Each point is reached from the start by the listed moves, each made 0, 1 or 2 times, or once backwards (-1), plus a little noise. Is the number of moves made odd or even? Then give how often each move was made.
In the rows, 128 means zero.

Moves:
(1): [168 130 122]
(2): [123 157 149]
(3): [137 116 166]
Start: [132 139 116]
Points:
[221 131 141] => odd (2, 0, 1)
[229 119 180] => even (2, 0, 2)
[210 127  45] => even (2, -1, -1)

Moves:
(1): [153 155 130 140 132]
(2): [115 172 136 104 139]
(3): [113  89 183 140 143]
(4): [ 97 134 113 186 113]
Start: [143 125 128 142 128]
Points:
[150 115 106 239 106] => odd (1, -1, 0, 1)
[131 200 204 113 166] => even (1, 2, 1, 0)
[183  20 249 147 166] => odd (1, -1, 2, -1)

Moves:
(1): [153 123 132 127 144 125 126 131]
(2): [135 151 126 124 128 134 117 127]
(3): [123 134 165 126 134 136 131 127]
(4): [123 137 128 161 132 114 132 123]
(5): [113 132 117 125 150 136 124 142]
(6): [133 129 128 142 113 153 137 147]
(7): [128 140 129 120 126 117 150 135]
(8): [126 125 134 126 120 109 115 154]
Start: [119 132 114 113 142 131 120 133]
Points:
[138 156  51 168 249 117  85 102] => odd (2, 1, -1, 2, 2, -1, -1, -1)
[121 205 143  86  95 196 158 182] => odd (-1, 2, 1, -1, 0, 2, 2, 0)
[ 97 147 165 146 103  97 121 134] => odd (-1, 0, 1, 1, -1, 0, 0, 1)
[ 90 162 102 119 124 155 102 189] => odd (-1, 1, 0, 0, 1, 1, 0, 1)
[144 128 175  99 130  75 166 163] => odd (1, -1, 1, 0, -1, 0, 2, 1)
[154 148 108 145 201 134  82 141] => even (2, 1, 0, 1, 1, 0, -1, 0)

Moves:
(1): [155 117 123 132 130 151 122 118 130 130 136]
(2): [149 171 136 124 119 139 112 153 108 129 130]
(3): [134 124 149 119 117 135 127 130 132 127 113]
(4): [118 132 138 161 115 119 121 136 124 137 125]
(5): [133 141 144 150 161 126 131 123 133 143 118]
(6): [114 132 142 132 128 150 143 127 133 125 132]
(7): [128 122 120 134 124 126 154 129 127 140 121]
(8): [131 118 131 132 141 129 132 146 113 117 128]
(9): [133 138 111 145 121 119 133 136 147 106 124]
Start: [124 103 150 129 138 126 148 137 124 118 116]
Points:
[154 165 177 157 113 100 159 243  46 131  76] => even (-1, 2, 1, 1, 0, -1, 2, 2, 0)
[144 197 145 247 148  67 159 249  57 135  91] => odd (-1, 2, -1, 2, 1, -1, 2, 2, 1)
[132 165 182 122 192 122 196 131 111 195  82] => odd (-1, 1, 0, -1, 2, 0, 2, -1, -1)
[171  25 118 155  57 131 176 102 174 129  85] => even (2, -1, 2, 1, -1, -1, 2, -1, 1)
[148 135 195 201 184 137 111 106 147 159 107] => even (1, 0, 0, 1, 2, 0, -1, -1, 0)
[220 135 120 205  76 146 134 232  56 111 122] => odd (2, 2, 0, 2, -1, -1, 2, 2, 1)
[ 72  28 195 116  94 107 184 150 107 130  78] => odd (-1, -1, 2, 1, -1, 0, 1, 1, -1)

Moves:
(1): [142 112 128 155 134 120 142 133 135 112 133 150]
(2): [137 160 145 142 117 127 121 135 122 131 110 127]
(3): [143 127 141 139 118 113 120 135 144 133 135 110]
(4): [138 129 126 132 124 146 138  86 139 126 123 110]
(5): [124 131 138 151 149 112 117 134 146 148 130 129]
(6): [131 147 130 108 135 153 120 124 134 125 143 122]
(7): [139 122 131 122 133 126 129 140 129 129 115 107]
(8): [124 132 116 138 125 123 142 138 140 129 133 120]
(9): [113 142 137 107 134 117 134 111 148 130 129 135]
(10): [152 133 136 127 126 125 140 121 120 147 132 128]
(11): [128 134 131 127 134 116 124 123 122 120 135 112]
(12): [122 117 137 139 126 136 142 129 121 126 134 132]
Start: [107 132 132 129 127 135 113 133 132 122 127 118]
Points:
[103 249 220 153 149  88  19 167 134 169 141  86] => even (-1, 2, 1, -1, 2, 1, -1, -1, 0, 0, 2, 0)
[133 230 197  69 125 170 166  63 112 103  96  52] => odd (0, 2, -1, 1, -1, 1, 2, 0, 2, 1, 2, 2)
[170 134 208 229 126  88 112 175 112 220 109  58] => even (-1, 1, 1, 0, 2, -1, 1, 0, -1, 2, 0, 2)
[ 99 175 172 148  79 116 182  18 168  91 135  66] => even (0, 1, 1, 2, -1, -1, -1, 1, 2, 0, 2, 2)
[166 154 133 135 123 112 111 192 175  72 190 103] => odd (2, 0, 2, -1, -1, 2, 0, 1, 0, 0, 1, -1)

Moves:
(1): [112 110 106 116 136 150 120 139 120 129 120 135 117 110]
(2): [110 150 125 139 115 136 128 143 136 136 128 112 113 148]
(3): [127 141 127 112 138 126 119 146 115 134 133 134 122 130]
(4): [125 115 152 142 134 111 129 142 123 113 130 136 128 139]
(5): [137 132 124 131 145 132 111 112 122 124 136 113 130 129]
(6): [121 137 131 126 130 139 113 127 155 120 122 130 138 132]
(7): [123 137 139 131 121 120 135 115 125 124 113 134 143 102]
(8): [132 130 139 119  98 141 133 131 117 103 124 106 127 141]
(9): [135 139 107 132 119 106 117 113 120 120 124 130 106 129]
(10): [128 133 130 118 144 133 141 148 118 113 119 119 139 149]
(11): [140 126 135 126 128 134 139 142 136 124 143 119 120 113]
(12): [138 118 118 132 124 135 126 130 117 110 142 135 127 122]
(13): [145 131 129 119 124 134 110 145 126 139 118 115 147 131]
(14): [141 130 145 127 116 138 135 122 133 140 126 138 127 128]
Start: [125 116 122 134 128 130 125 140 125 120 125 117 128 132]
Points:
[180  68 170 104  35 140 137 186  81  43  87 131  89  70] => even (2, -1, 0, 2, -1, 0, 1, 2, 2, 0, 2, 0, 1, 2)
[102 149 139 140 180 125 137 186 111  68 100 159  69  89] => even (2, 1, 1, 2, 1, 1, 2, -1, 2, 2, 2, 0, -1, 2)
[100 165 169 127 130 155 154 118  63  97 106  88 149 145] => odd (0, 1, 1, 0, 2, -1, 2, 1, -1, 1, -1, 0, -1, 1)
[104 175 170 186 118  99 146 141 100  74 112   7 133 210] => odd (-1, 2, -1, 1, 2, -1, 1, 1, 0, 1, 0, -1, 0, -1)
[ 62 171  93  80 140 193  84 242  95 180  69 103 102 186] => odd (2, 2, 2, 0, 0, 0, 0, 0, 0, 1, -1, -1, 1, 1)

Moves:
(1): [138 135 131 126 123 123 143 124 131 140 132 139 129 139 124 130 122 128
 149 131 145]
(2): [127 132 129 141 135 130 125 118 121 125 123 133 131 121 125 140 132 121
 126 135 126]
(3): [136 132 120 117 129 129 121 137 121 136 122 130 135 127 126 127 132 129
 137 137 127]
(4): [116 137 137 133 127 119 113 127 130 130 125 137 117 128 106 119 106 128
 149 152 124]
(5): [133 126 118 119 135 121 118 104 120 138 122 138 123 135 113 129 136 126
 122 129 128]
(6): [129 124 127 135 144 137 131 135 119 135 137 148 121 136 137 128 112 134
 118 134 124]
(7): [135 116 130 113 142 120 144 129 124 128 105 138 117 118 119 125 126 134
 131 129 140]
(8): [123 123 133 130 133 122 116 133 130 127 118 136 123 128 138 128 127 138
 121 136 127]
(9): [108 135 138 139 119 136 117 129 128 120 124 117 123 133 123 134 127 116
 152 129 125]
(10): [130 122 140 132 134 125 117 128 124 129 137 135 126 115 129 133 117 123
 124 121 125]
(11): [137 132 108 109 124 128 136 129 124 125 121  99 118 135 108 131 134 149
 146 141 130]
(12): [123 121 115 139 145 118 113 118 120 127 121 124 130 125 127 122 124 143
 128 130 113]
(13): [122 133 128 129 125 130 131 132 111 122 132 126 134 142 123 136 115 133
 122 134 127]
(14): [140 118 121 122 109 114 125 112 124 124 129 107 126 134 123 131 138 119
 125 131 115]
(15): [147 131 140 133 133 125 134 135 114 130 117 125 125 131 118 125 126 147
 120 128 121]
(16): [133 120 126 130 119 128 114 122 122 133 126 141 135 126 117 118 118 138
 136 136 139]
(17): [134 129 117 132 125 126 130 135 137 118 131 133 132 136 125 122 126 131
 129 120 134]
(18): [124 132 125 129 123 119 136 130 122 122 125 139 125 131 131 127 136 140
 126 126 133]
(19): [128 130 130 142 127 123 135 134 123 136 132 117 126 130 127 130 125 124
 117 121 145]
(20): [108 105 126 134 125 113 120 115 127 126 138 120 135 143 103 134 135 134
 129 143 119]
Start: [133 141 130 140 102 144 120 141 134 146 126 126 119 138 134 123 136 144
 107 126 113]
Points:
[201 202 142 148  62  99 133 147  42 208 132 207 106 223  85  88  75 186
  68 167 160] => even (1, -1, 1, 2, 2, 1, -1, 0, -1, -1, -1, -1, 2, 1, 2, 1, 0, 2, 2, -1)
[132  90  83 127 137  88  14 105 145 179  79 177 130 128  48  97 102 200
 232 172 164] => even (2, 0, 2, 0, 1, -1, 1, 2, 1, 2, 1, 2, -1, -1, -1, 2, 2, -1, 0, 1)
[168 163 132 120  91 103  79 128 118 194 122 155 103 199  56  93  58 218
 156 216 131] => odd (2, -1, 0, 2, 1, 0, -1, 2, -1, 0, 1, 0, 1, 0, 1, 1, 0, -1, 0, 0)
[238 117  81 103  63 123  79 136  52 136 125 133 140 160 108 156 148 226
  82 191  90] => even (0, 2, 2, -1, 0, 1, -1, 2, -1, 2, 2, -1, 1, 2, 1, 2, 1, 1, -1, 0)
[175 142  77 192  79 162  84  68  55 184 173  88 130 166 117 170  97 105
 111 130 130] => odd (1, 2, 0, -1, 1, 2, -1, -1, 1, 1, 1, 1, 1, 2, -1, 2, 0, -1, 2, -1)
[  7 145 133 182  24  92  98  62 110 136 167  62  92 238  48 180 176  90
 123 169 112] => even (0, 0, -1, 1, 2, 0, -1, 0, 2, -1, 0, -1, 1, 1, -1, -1, -1, 2, 2, 2)
[194  68  76 133 153  59 145  31  32 174 116 240  94 172  17 137  90 228
 106 170 161] => odd (2, 2, -1, 0, 2, 2, 2, -1, -1, 2, 1, 1, 1, 1, 0, 2, 1, 2, 0, 1)
[ 69  29 131 172 154  85  84 125  80 144 113  58  97 140 104 170 102 179
  89 165  95] => even (0, 0, 0, -1, -1, 1, 2, 2, 1, 2, 1, 2, 1, 1, -1, 0, -1, -1, 2, 2)
[179  85  79  80 174  74 125 128 120 189  99 146  19 140  88 112 108 188
  73 156 151] => even (0, -1, 0, 1, 2, 2, 2, 2, -1, 2, 2, 0, -1, 1, -1, -1, 1, 0, 2, 0)
